Rows are points. Each copy is the shape, with its points in the same order, turned, moved and blurred by noise. Say if it was mirrored as well.

Shape (9 x 3):
0:  13 -40 -35
1:  15 -27 -29
2: -19  35 -13
3: -37  22   2
4:  -5 -15  26
5: -23  16  31
6:  19  19 -22
7: -30 -22  27
8:  23 -44 -28
Copy 1:
0:  27  38 -28
1:  16  32 -29
2: -48  21   1
3: -37  15  24
4:   6 -11   8
5: -26 -18  26
6: -25  19 -36
7:   8  -5  33
8:  33  30 -36
Copy 1 is: mirrored
Copy 2:
0:  21 -41 -52
1:  18 -27 -44
2:  47  18  -5
3:  41   3  17
4:  -5  -8   4
5:  18  11  26
6:  27  20 -41
7:   7 -27  23
8:   8 -37 -60
Copy 2 is: mirrored
Copy 3 (9 x 3):
0:  15 -15 -43
1:  10 -15 -33
2: -29  13  22
3:  -2  30  33
4:  37  -9  27
5:  15   2  45
6: -24 -22  -1
7:  43  10  28
8:  24 -19 -41
Copy 3 is: mirrored
Copy 4:
0: -53  -8 -14
1: -37   1 -15
2:  15  21  28
3:  21  -5  39
4:  19 -31 -12
5:  38 -18   8
6:  -2  30  -5
7:  12 -47   4
8: -46  -7 -29
Copy 4 is: only turned

Shape, 7 rows:
0:  39   7  38  25
1: -19 -22 -28 -31
2:   6  13 -45 -16
3: -21  10  13 -26
4:   0  -7 -20  12
5:   5  -4  57   5
6:  -6 -18 -42 -55
Copy 1, 7 rows:
0:  46   7  32  27
1: -45 -22 -36  -2
2:  -2 -43 -45  22
3:   3  -7 -21 -25
4:  -6  -2 -22  32
5:  24  25  23 -14
6: -46 -48 -29  -3
Copy 1 is: only turned
Copy 2 (7 x 4):
0:  -4  42  -8  48
1:  19 -20   8 -35
2:  13 -34  32   4
3: -10  20  22 -24
4:  -1 -17  -6  10
5:  -9  60 -13   6
6:  42 -27  28 -37
Copy 2 is: mirrored

Shape:
0:   4  -3  20  11
1:   0  -6  24   7
2:  11  -5  28 -38
3:   9  -4  -8   8
4: -19  -5  -5  -6
5: -24  21  24 -13
6:   4   2   4  13
7:   7   5 -25  13
8:  12  -5 -36   9
Copy 1, 9 rows:
0: -16 -14   7   2
1: -17 -18   6  -1
2:  10 -31 -29 -11
3:  -2   8   3  13
4:   4  12   6 -20
5:  14 -26  18 -27
6:  -6  -1  11   9
7:  10  23  14  21
8:   9  34   5  23
Copy 1 is: only turned
Copy 2, 9 rows:
0:  15  21  17  12
1:  20  19  22  10
2:  60   2   7   2
3:   3   4  -4   7
4:   7  -5  15 -16
5:  30  27  20 -30
6:   5  17   4   5
7: -10   3 -14  -2
8: -13 -12 -18   5
Copy 2 is: only turned
Copy 3:
0:  25  10  -6   0
1:  24  12  -3  12
2:  -9  43   6  14
3:  13   0   5 -18
4:  -9 -12  -5   1
5: -12  18 -35  19
6:  21   3 -10 -11
7:   6  -8  -4 -30
8:   8 -11   9 -39
Copy 3 is: only turned
Copy 4, 9 rows:
0:  14 -16  19  16
1:   7 -21  16  17
2: -19 -44  30  -7
3:  23  -8  10  -9
4:  -3  -6  -9  -3
5: -27   0  18  12
6:  20  -4  16   2
7:  33   6   6 -20
8:  39   1  -2 -30
Copy 4 is: only turned

Shape (11 x 6):
0:  20   5   2  26 -14 -21
1:  13   2  10  12  18  19
2: -42  -1  14  24  -9  28
3:  41 -21   6  23  46   7
4: -22  -8 -10  24  10  34
5: -27  10 -16  17 -48   5
6: -37 -41   5  -3  30  -1
7: -24  14 -30   7  60 -11
8: -12  11  12  -3 -31  29
9: -34   7  12  20  -6  11
10:  60  16 -19  -8  -6   0
Copy 1:
0:  37 -29   3   4   7  16
1:   0   4  -6 -13  19  11
2: -14  14  19  38   6  -4
3:   9 -14 -31 -35  43  -4
4: -13  20 -13  26  14   3
5:  13  -6  11  51 -19  34
6: -30 -14 -15   8 -11 -37
7:  21  30 -42 -10 -23 -33
8: -14   3  26  18  -5  35
9:  -2   9  20  27  -4  -4
10:  29 -20 -23 -31   4  57
Copy 1 is: only turned
Copy 2:
0: -12  -6   1  36  22 -11
1:  10 -10   6  -3  12  20
2: -28 -38 -10 -38  23  -3
3:  10  -4  35  24  17  48
4: -27 -12  -4 -28  12  25
5: -44 -23 -35   1  10 -29
6: -40 -16  47 -28  -6   4
7: -22  49  28 -28  13  15
8:  -2 -40 -27 -14   3 -15
9: -25 -19  -1 -27  21 -12
10:  20  10 -14  48 -13   9
Copy 2 is: mirrored
Copy 3, 11 rows:
0: -25 -10   2  16  13 -19
1: -23  -7 -12  -2 -14  18
2:  25 -26  12  24 -18  27
3: -53   6 -39  -1   6  30
4:   7 -24 -21  23 -30  26
5:  29 -37   8  26 -16 -28
6:  27  20 -36  10   0  32
7: -11  41 -33  43 -42  15
8:  14 -34  11 -12 -25  -2
9:  20 -13  11  24 -14  19
10: -50  -6 -25 -18 -11 -41
Copy 3 is: mirrored
Copy 4:
0: -10   3  13  25   1 -17
1:  32  16   6  -2  11 -19
2:  20  30  -5  -5  40  33
3:  36  29  37   3   5 -55
4:  15  36  -3 -15  43  -3
5: -27  13 -24   2  25  27
6:  16  32  48 -37  21  16
7:  15 -15  36 -41  52 -27
8:  12  15 -28  -5   2  20
9:  16  12   4   0  32  26
10:  -1  -6 -13   0 -23 -54
Copy 4 is: mirrored

Shape (14 x 8):
0:  -6   1  -2  16  -3 -21  -2   6
1: -27 -12  20  14 -10  21 -22 -14
2:   3  14 -10 -27  -4  38  -3 -17
3:   7  -6  48 -34  17  21  18  -3
4:  -4 -20 -25   8 -21 -42  33  59
5: -13 -27  12  10  -1   1  -7  18
6:   0  -6  18  37 -21 -18 -23  -5
7:  15  -2  -4   8  -6 -21  42   5
8:  12  12 -19   0 -11   2  -7   0
9:   9  -5  34  23  36   1 -24  -7
10:   7  -6 -10  13  10  32  -8 -22
11: -26  -8 -10  20  -3 -20 -12   1
12: -16  19   9  -9  -7  15  12 -21
13:   4 -16 -16 -37  -8   7   7 -18
Copy 1 (14 x 8):
0: -28  -9   2 -15  -2   6   4  10
1:  21  -2  40 -20  13  16  -3  11
2:  34   7  14  28  -4  -8 -14 -10
3:  19   1   8 -28  10 -14 -37 -51
4: -50   0 -38  -1  -6  58  14  -9
5:   1  -6   2 -30   0  29   3   2
6: -24  -8  35 -33  -9  12   4  22
7: -39  15 -11  -3   2   3   7 -22
8:  -4   1   5  15 -23   2  -1   5
9:  12 -13   3 -50  -7 -26 -10  13
10:  25  12  19  -4  -9 -16  16   5
11: -19 -22   5  -8   8  20   8  24
12:   2   6  23  13  24 -11 -17  -9
13:  15 -16   8  24 -12   3   3 -37
Copy 1 is: only turned
Copy 2, 14 rows:
0: -12  10   4  -2   0 -10  -1  27
1:  -2  -1  12  46 -13 -21  -1  -3
2:  40 -13  24   1   3 -21  -6 -19
3:  -1 -42  38  15  22  13 -33 -14
4: -24  40  44 -41 -18  15 -16  56
5: -17  14  33  23   1   1   0  13
6:  -9  14 -10  35   1  -5  -4  41
7:   2   7   5 -29  -2  29 -24  22
8:  18   5   8 -10   7 -16   1  17
9: -28  -6  -5  30  45 -10   0   3
10:  17  14   2  18  15  -6  12 -20
11: -23  17   3   5 -20 -16   9  23
12:  12 -16   2   6 -15 -15 -26 -14
13:  28 -22  29  -9 -12   6  12  -6
Copy 2 is: mirrored
Copy 3, 14 rows:
0: -19   2  10  11  -6 -19 -18  14
1:  12 -20  19 -13  14 -28 -32 -10
2:   5 -10  -2 -22  18  21   6 -27
3: -21  -7  29 -47   7 -17  25 -34
4: -55  10 -31  -8 -42 -13 -13  38
5: -17 -21  12 -23 -19 -27 -30   0
6:   2 -21  25   5   1 -38 -22  29
7: -43  -8 -11   8  -1 -11  17  15
8:   6  -3  -5   3  -2   8  -5   2
9:  -3 -21  60  10 -14 -20  -8 -14
10:  -5 -41   9   5  12   7 -13 -16
11: -14   0  -2  12  -8 -28 -39   6
12: -12   4   6 -13  34  -7  -5 -15
13:  -6  -8 -30 -12   0  -6  12 -27
Copy 3 is: mirrored

Shape:
0: -37 -16  -6   2 -10  19  27  -3  13
1:  -1 -19  -4  14 -37  24   2   4  26
2:   4  29  28 -16   8 -16  29  13 -16
3:  -4  25  -7   0  -7  -2 -27  18 -17
4:   7   3 -12 -23  12 -16 -21  29  18
5: -16  10  33  23  -3 -17  19 -19 -22
6: -19 -21   1   9  -7  15  31   9   3
7: -14 -15  25  13  -2  -8  28  18  -6
8:  27  10 -11  -8  21 -12 -23  13 -22
9: -34 -25 -13  34 -32  15  -9   7  39
10: -16 -15  22 -32 -14 -15  12  -2 -19
11:  18  16 -11 -11  17 -18  -5   1   9
12:  23  18 -38  -9  -1 -34  -8  25  -3
Copy 1, 13 rows:
0:   3 -10   0 -18  29 -14  35  -4   3
1:   8  23  -5 -21  19  22  31  -6  -2
2:  -7  -6  43  14  -6 -20 -24 -33   4
3:  27   0   8   2 -37   3  -7  -4  20
4:  -8   7 -17   7 -35  17  -2 -35  11
5:  -9 -22  40 -19  15  -9 -23  11  21
6:  -1   8  -1 -21  28 -17  18 -12   8
7: -10   7  25 -13  22 -18   8 -20  31
8:   3  12 -15  26 -32   7 -27 -10  15
9:   7   4 -14 -60  15  22  42  -2  11
10: -21  -6  34  22  -1  -3  17  -4  26
11: -10   4  -6  10 -23   3 -25 -20  -4
12:  -8  25 -16   0 -55 -14 -13  -9   0
Copy 1 is: only turned
Copy 2 (13 x 9):
0:   5 -34  10  -3  26 -23   5 -16 -25
1:  -5 -38  18  41  -1 -17  11   2 -24
2:  10  -1 -35  -9  17  21 -33   6 -11
3:  13  11   0   6 -35  19  -7 -11  -7
4:  34  10  -4  25  -9  -1  -2   6  25
5: -25 -24 -16 -23  22  35  -4  -6 -15
6:   7 -25  -4  10  31 -12  10 -16 -24
7:   6 -29 -25   6  34  13   4 -20 -18
8:  12  36 -20   4 -21  18  10  10   2
9:  -6 -47  43  34   5 -11  23 -25  -2
10:  30 -32 -23 -18   8  12   8  17 -18
11:   9  22   0  10   3   9  -5  17  14
12:  36  35  12  29  -2  27   0   9  -1
Copy 2 is: only turned

Shape, 13 rows:
0:   5   9 -16  16  24  13  -4  14 -60
1:  18   4   0 -38   4   3  -6  14   6
2: -22  18 -16  22  42 -22  12  12 -12
3:  15   0  34   9 -11  11   1  10  -4
4:  21   2   1  13  -4   2  -2  12  -3
5:   1  25   2 -19 -11  -9  39  -4   4
6:  12  44 -14 -14 -10  10  21  10  -7
7:  14  12  -9  -4   5  13  20  10   5
8:  10  17  13  20  -9 -13   7 -11   2
9: -27  10 -16   5 -10   0   5   8   4
10:  15   7   5  19 -11  13   4 -20 -23
11:   2  -1 -15  -9  -9  -6   6  12  -2
12:  17   8  21  21  16   8  -3  -3   4
Copy 1, 13 rows:
0:  -7 -17 -37  53  20  15  -8  -7 -14
1:  23  -8   9 -12 -11  25  10  -7 -13
2: -20  30 -26  28  -5 -16  -6   1 -33
3:  24  -5  15  23 -10  -2 -11  -5  25
4:  13 -16   0  13   5 -13  -7  -4   1
5:   7   4   0 -16 -27   7 -41  -7 -12
6:  26  -8 -26  -6 -10   9 -35  -9 -20
7:  11  -2 -11  -8   1  -1 -16 -19  -8
8:  11   3   7  10  -3 -16 -30  18   6
9:  -3  -1 -29   0 -30 -12  -4   7   2
10:   1 -17  -8  22  12   4 -30  12  20
11:   1 -17 -10  -4 -19  -1  -2  -2 -14
12:  13  17   4  20  11 -12  -7   4  16
Copy 1 is: only turned
Copy 2:
0:  31  11 -16 -20  -6  45  17  -4 -44
1:  -7  17  10   4  36  20 -17  -3  -1
2:  11  20 -13 -18 -38  11   3  29 -10
3:  21 -25  10  28  15  12 -11   4 -15
4:  24   6  -4  26   8  11  -4  -4 -11
5:  21  21  41  -3  16 -12   2  16   2
6:  19  39  30  10  20  11  12  14 -21
7:  17  17   4  10  20  12  11  12   1
8:  20   1  20  20 -14  -6  -2  -6 -10
9:   0  15  -5   2   6 -20  14  12 -24
10:  31  -7  12  12   0  10  19 -20 -19
11:  10  22  -3   2  19  -5  -3   2 -12
12:  12 -12   4  29 -10  21   1   1   1
Copy 2 is: mirrored
Copy 3 (13 x 9):
0:  21 -12 -54   7  -1 -10   5 -42  22
1:  -1  18   4   2 -16   9  25   3  26
2:  31 -35 -23   0   8  20 -18 -10   9
3: -15 -12  10  14   1 -26  22 -17   5
4: -17 -11  -8  -3   1 -10   7 -15  22
5:  25   0  19  -2 -18 -22  -9  10  25
6:  21  -9  -4   0 -21 -25   7  10  48
7:  10   0  -4 -11   3 -10   8  -3  35
8: -11 -19   6  15  -6 -20 -19  -8  16
9:   8 -14 -21  -5  -1 -13  -4  26   5
10: -10   1 -19  17   2 -35 -12 -24  18
11:   1   0 -12 -17 -17  -6   4   2  11
12: -11 -12   5  20  21  -6   3 -18  17
Copy 3 is: only turned
Copy 4, 13 rows:
0: -30  -3  19 -13  50  11   9  26   9
1:   2 -20   0   6  -2 -13 -13 -15  31
2: -22  32  -9   9  47  10  -6  -8 -14
3:  21  -5   6  18   4  -4  11  17   0
4:   5  -1  16   2   7  -9  -9  10  -5
5:  23  -6 -11   9   3  37 -27 -18   6
6:  -1 -22  -5   8  16  24 -40   5  11
7:  14  -8  -8  -3  15   2 -22   2   3
8:   8  -3  17  19   5  10  -4  -2 -31
9: -16  15 -17  -6  -5  14 -13   3  -8
10:   6 -22  17  -4  12  14   9  10 -23
11:  -2   8   6  -8  -2   5 -19  -9  12
12:  13 -10   5  21  21 -14   5   5 -21
Copy 4 is: only turned

Shape:
0:  -1  -4  12  -3  34 -21  25  -3  48 -17   3
1:  18 -14   4  -1  25 -29  -4 -31  33  10 -30
2:  10  33 -15  -4   2  17 -13 -15  10  15 -34
3: -10  10  -8   3 -15  25   7   7 -26   0 -52
4:   6   8   6  -9   2  -3   8 -35 -16  14  23
5:  -8  29 -19  11 -28   7   7   5  16   6 -39
6: -10  21  -7 -17  -4  23 -12  16   4  -4 -36
7:  16  -5  -8 -25   3 -17   6  18 -20   9  42
8:  -4  -8   3   7  -6  -4 -19   8 -31  15  29
9:   8  -1 -25  -5   4 -24 -12 -20 -25  -9  23
10: -22  15 -10 -12 -14  20 -13  11 -12 -19 -12
11:  -6  33  18 -13 -16 -13 -14   3  16 -11 -22
12: -13  24 -11  15  -6  29 -19   9   6  -1 -31
13: -26 -28 -16 -26   3 -18  -7  -8 -14  17  39
14:   7  -5  -7  -6 -27  23 -13  -5   9 -10 -13
Copy 1, 15 rows:
0:   6   1 -15 -22 -13 -52 -16 -13  -4  29  30
1: -18  -2  -1 -13 -26 -52 -32 -14  -4   2 -19
2:   8  11  -6   1 -36  -4 -27 -13  37 -25 -11
3:   2  16 -18 -26   7  24  -2 -11  29 -39 -16
4:  -6 -18  10   9 -24  14 -25   6 -15  -1  15
5:   7  47 -17 -24 -25   6 -16  -1  29 -22  -4
6:  22  16 -12  -8 -11  -2  10  -7  38 -20  -9
7:  13   3   8  40  15   2 -12  20 -18  13  20
8:  13   1  28  10  10  28 -13  13  -6  17  -6
9:  13   7  32  21  -6   3 -20 -10 -30 -11   7
10:  26  17   5  -9  -7  16  21  -9  18 -17   2
11:  32  17 -22 -11 -38  -7   3  -1   6   1 -17
12:  20  24   2 -21 -16  12  -7 -18  45 -12 -12
13:   0  -3  46   9   7  -9   3  33 -19   3  18
14: -12  24   1   3 -19   9  14 -15  18  -1  -7
Copy 1 is: only turned
Copy 2, 15 rows:
0:  -4  39  -8  10  31  12 -15  20  23 -11   6
1:  18  31 -11  10  27  16  20   6   4  -4 -42
2:  18 -19   9  18  -9  22  41  15  17   7 -11
3:  30  -7  20 -17 -30 -13  45 -12  26  14  15
4:  -2  -7  35  25 -13   1 -11   8 -13   3 -18
5:  35 -19  11  11  -8  14  33 -14  33 -12  17
6:  24 -14 -10  -4 -29  13  30   4  18   7  18
7: -30   5   1  34 -28  -3 -23 -27 -17  -1   1
8: -10 -21   5  23 -24 -35  -9 -12 -19   0  -6
9: -13 -23  11  11  -8   0 -22 -18   0   9 -30
10:  16 -30   3 -15 -29   1   6  -3  13   8  20
11:  41  -8 -16  21  -2  19  -1   6  11  14  16
12:  23 -31  -1  -5 -12  -5  39  11  25  -7  14
13: -12   0   1  12 -41  -9 -37  -9 -13 -29 -26
14:  17 -21   7 -15  -6  17  17  -9 -15 -10  14
Copy 2 is: mirrored
Copy 3:
0:   5  -7  14 -36  -7  42 -21 -10   9 -30  15
1:   9 -19  24  -2  -7  16  10  10  47 -20  35
2:  14   1  14  38 -10  21  -6  14  27  34   6
3: -18   9   1  19   2  20  34  15  21  49 -19
4:  -8 -23  13   6 -17 -18  -7  13 -20   8  14
5:   4   6  -3  17  20  26   0  -8  29  50   6
6:  23  13   0  10 -10  30  12   9  17  37 -25
7:  13 -15 -25 -17 -17   4  -9  28 -40   4  20
8:  -1 -21 -40   7 -30 -11   7  11 -21  10   4
9:   6 -60  -6   7 -10   6  12  13 -24   4  12
10:  11 -10 -12  11  -6  16  12   0  -6  35 -36
11:  35  12  13   4  -6  16  17 -25   4  21   5
12:   3   6 -12  29  -7  28   3  -5  24  38 -22
13:   2 -53 -25 -33 -32 -16  -5  19  -9  13   0
14:  18  -5  -9  15  14  -2   1  11  15  13 -21
Copy 3 is: mirrored

Shape (17 x 12):
0:  -1 -23  -4   9  20  17  25  15   2  16   5  38
1:   4 -60  11 -12  22   3  20  11  -5   9   1 -13
2:  -3   9 -19  10 -14   9 -11  10  14 -55 -10  12
3:  13   7  14  -4 -18   7  25  -7  -1  14  -6  -3
4:  18 -26 -16  -2 -18 -26  16  16   6  11 -11   0
5: -16   6   7  -3  -2   4 -20  35 -25  10   0  -1
6:  11   0  -1  17 -20  17  23  -6   1  13   4 -17
7:  18   8  11 -12  14 -18 -17 -10   4  15 -10  -9
8:  12  -8  -9   2  -6  -4 -25  13 -10  10  -3   0
9:  20   7   2   1 -14   6  24  -9   3 -26  12  14
10: -16 -14   0  39   0  -4  14  -9  -2  -3  -1 -15
11:   6   9   1  -1  -3  13  20  -9  -2  10  -5 -10
12:  -6   8   5  -1   2  15   2 -11 -19   9  15  -5
13:   7  -3   3 -12  20 -18  22   7 -10   9   7 -18
14:  17  12   0  12 -14  12   6  25   3  16  10 -13
15:  15   6  12   8 -19   6   6  13  14  -3  12   4
16: -51 -28 -16 -11  -4  16  10  -8  10  12  10 -12
Copy 1, 17 rows:
0:  -9 -45  -3 -20  19 -10   1  -8  25  16   1 -14
1: -33 -31  -3  19  16  -4  38  13  46  12  -7  -7
2:  42   7 -20  -3  11 -27 -15  31   4  19 -10  15
3: -18   5  -9 -23  -6  11  24   3   5  15   4   6
4: -17   4 -31  -9  31  -5  29  14  16  -5 -16 -13
5: -19 -11   2  10   2   1 -20  33  -5 -14  16 -12
6:  -1   9 -18 -13 -17  10  21  -5  19  14  13 -10
7: -16  13  14   5  23 -13  27  -1 -13  -8  18  10
8:  -9   8  -8  11  25  -3   3  15  -3   2  14 -20
9:   8  -7 -25 -13  -2  -9  13   4  -5  35   1  21
10:  14 -11  -9  -1 -22 -17  29   9  17  -6   2 -18
11: -13   6  -5 -12 -16  -3   8  -6  14  13  10   5
12: -13  -4   1  11 -19  -3   3  -5   1  15   8  -4
13: -35  -8 -18  11   2 -17  23  -1  10  -7   4  12
14:  -1   3 -24  -7   4  19   4   8  11  -4  28  -1
15:  10  -4 -21  -7  10  18  10  10  -3  11  11  10
16:  -3 -13  14  14 -18   9  -3  -2  36  -7 -37 -15
Copy 1 is: only turned
Copy 2 (17 x 12):
0:  -1  -2 -12  34 -11   3  18 -18 -39 -33   2  14
1: -10 -14  19  17  20 -23  45  -7  -5 -30  -2  35
2:  -2  23  13   9 -12 -21 -12 -36 -17  19   1 -35
3:  24  -9   4  -9  -7  10   5  -5   0 -12  22  17
4:  27 -36   8  22  -2 -26  16 -12  -9   5  -1   8
5:  -8   3 -24  -9 -33 -14  10  -7   9  -7 -25  10
6:  21  -1  18  14 -11  19   8  -9  11  -1  11  16
7:  -4 -32  -3 -15  10   2 -16   8   2  -9  -9   4
8:  -6 -26  -4   6 -19  -5   7 -12   8  -3 -14  -7
9:  11   3  16   0  -9   2  11 -11 -27   4  33 -16
10:   3  15   9  36  -3  -8   0  12  12   4   5  14
11:  20   1   2   3   1  14   3  -9   3 -11   7   8
12:  -6   5 -12  -1  -7  18  13  -1   7 -10   9   3
13:  10 -13  -3  -6  17  -6  26  18 -11  -1  -6  16
14:  16  -8   6   1 -28  16  10 -13  -6  11 -13  18
15:   2 -12  11  -3 -27   2   1 -16 -17  11  10  12
16: -10  15 -24  32  21  -6  20 -35  20   3  12  27
Copy 2 is: mirrored
